Every row gives one point. To make a cloud, some directions were put in groups of two or more. Within a group, all points are equally far from the middle, so they leave a hole (a ring in 2 directions, a hollow ball in 3). The other directions are filled evenly. Then the cloud was stretched, turned, moved and blurred a little. Count the holes, and give their numbers of directions, smallest first.

Cloud:
-24,27
4,-10
54,-27
-2,-50
49,0
56,16
4,-2
-18,6
60,16
5,22
-2,-44
13,-46
10,31
Holes: 0

Cloud (21 x 3):
22,-49,-18
39,-50,3
5,60,15
-3,-45,-40
-1,-30,-50
13,5,-10
-4,23,-16
-15,9,6
7,-22,8
10,34,17
21,-52,-18
26,-21,-40
-25,28,-28
-3,-32,24
24,25,20
-11,8,0
-32,-25,-12
-8,-59,-26
2,-12,26
-1,-9,-43
-44,20,-15
Holes: 0

Cloud, 51 rows:
2,7,35,22,14,-33
15,24,-20,-4,18,-6
-10,8,-29,29,17,-3
34,8,45,-36,31,-18
3,-13,-36,31,42,1
17,-13,10,13,-52,5
23,-6,1,38,-36,-3
33,38,33,28,17,4
60,-13,-10,-12,-24,8
33,40,39,21,-4,24
41,21,36,20,21,15
10,29,23,-22,-28,-32
-14,-10,17,-26,7,2
39,44,22,9,17,6
43,3,-36,-8,-19,16
9,-11,22,14,24,22
-19,-1,9,-4,-8,30
-36,24,2,8,8,-5
-8,45,5,-23,2,-31
0,51,4,28,2,2
-15,-17,25,-1,-26,-13
-8,5,41,27,6,8
-8,-20,4,-10,5,10
-38,14,38,-24,3,-7
5,5,36,-5,-33,-8
-34,-6,13,-22,-23,6
-22,8,29,9,1,30
-5,1,-39,8,-16,-12
15,-36,-17,-12,25,11
-23,10,41,6,3,16
5,-18,21,1,-7,19
-1,-2,16,24,48,15
-34,4,17,-34,10,-22
-30,30,-4,-10,-9,-10
14,18,18,-41,37,45
19,3,-24,39,-11,-38
-8,1,39,17,-14,-3
1,34,3,39,-56,13
7,-3,-5,30,35,42
-23,1,29,-25,13,-6
30,19,13,1,16,-38
38,29,12,-28,25,-39
20,47,9,-30,8,-4
-28,26,36,5,3,40
-14,24,-24,45,-56,22
41,11,-14,-10,-26,6
-6,40,-7,23,10,2
-4,-16,29,-22,-42,-10
17,-1,22,21,-14,-8
5,35,-2,-20,-49,12
-3,28,60,-5,-28,6
Holes: 1 (2)

Cloud (83 x 8):
15,-3,12,-23,-21,20,31,36
-12,8,15,19,-38,3,-12,-46
9,28,-19,18,-51,27,3,-15
-13,37,16,-15,-32,16,21,-19
5,-20,-27,31,-20,1,34,10
9,-3,9,-19,24,5,8,-21
11,10,-27,-8,-29,-18,13,-18
29,-27,-25,28,-6,27,-21,21
-22,0,26,17,-31,-7,-35,2
-4,7,-32,17,-23,23,30,28
-1,31,-16,24,-20,-5,3,34
27,-19,2,-5,-20,15,39,20
-20,14,-22,-9,21,-24,23,-12
-26,-11,9,-24,-27,-5,32,-21
-27,15,-16,5,24,-27,9,-8
-15,15,1,21,-36,41,-28,-13
28,24,-12,10,-7,34,9,-38
6,-20,-35,29,5,27,-1,-30
17,-23,-24,-20,-40,5,-9,-12
-21,-10,-5,2,-31,-30,14,-30
-14,48,-19,14,6,11,4,-17
16,-32,7,2,-37,26,15,30
-17,-5,-34,35,6,10,-26,13
26,17,-4,37,-13,36,-30,16
-12,-8,29,-11,5,-8,-12,27
-20,-30,8,3,-6,-30,-10,-9
23,-16,-11,51,-3,2,-14,26
-9,26,-39,0,-22,-7,19,-5
-1,17,28,-17,7,13,13,31
15,-17,21,35,4,21,12,-7
7,-27,-21,14,12,-16,-31,7
-6,-25,2,-30,6,19,5,23
19,-35,-20,27,-25,42,-5,5
-10,4,17,50,-28,18,-11,-15
13,-2,-51,7,-3,23,11,-21
-26,-26,-31,24,1,1,-7,-29
-20,-44,-4,13,-28,26,-10,4
32,31,23,14,-31,9,-5,-20
-32,5,-22,14,-1,35,0,17
-20,-30,0,-8,6,-30,6,-6
13,20,3,14,0,-25,-38,-23
-18,-5,4,1,-35,44,-12,28
17,1,-14,-30,-11,11,12,-38
4,-29,-43,20,-21,24,-18,-18
23,12,-20,39,-19,11,11,28
2,12,32,2,11,21,19,19
-12,-4,-29,9,-36,-16,-39,-6
-14,-4,22,-21,-8,7,-18,35
-6,-33,14,-14,-17,35,4,18
5,7,-8,-4,-14,19,58,4
6,-2,-1,12,-60,5,-32,19
14,15,6,12,-31,21,18,45
18,5,-32,48,-16,7,-14,-29
17,9,3,18,-7,20,-27,-44
-47,-14,-2,-1,-37,1,-12,-5
-1,-8,20,10,-45,5,-46,10
21,-37,-6,29,-12,-15,5,6
23,8,12,-28,-27,44,-8,0
25,0,-15,-3,-24,1,37,-21
16,-26,5,-16,-9,-10,18,-26
6,-19,-14,49,13,-16,7,-5
29,16,-6,13,-49,32,13,-2
-11,7,-26,55,-15,25,-12,11
41,15,-16,19,3,-3,7,-26
-23,-11,-10,25,10,5,41,27
22,25,-14,30,1,-20,1,21
19,-2,-18,-20,20,-14,19,19
20,23,5,44,12,-14,-3,-15
7,44,-30,1,7,-1,0,-14
14,-7,-23,-19,-25,40,-28,12
4,-2,9,-4,-12,-39,22,-12
36,21,-14,-17,-21,16,12,18
-8,19,4,-36,-38,-2,-16,-18
0,27,10,32,-36,-7,-23,25
-27,-14,-39,-11,9,-1,14,4
36,28,-9,37,-20,3,1,2
42,27,3,8,-1,36,-9,4
-11,8,-41,-18,-14,3,-20,13
15,5,28,25,-32,33,-28,8
6,-41,-9,-6,1,-18,17,13
25,29,26,7,4,17,-2,-19
14,-9,-26,-22,-30,1,16,18
7,-34,-30,25,5,-4,22,11
Holes: 1 (8)
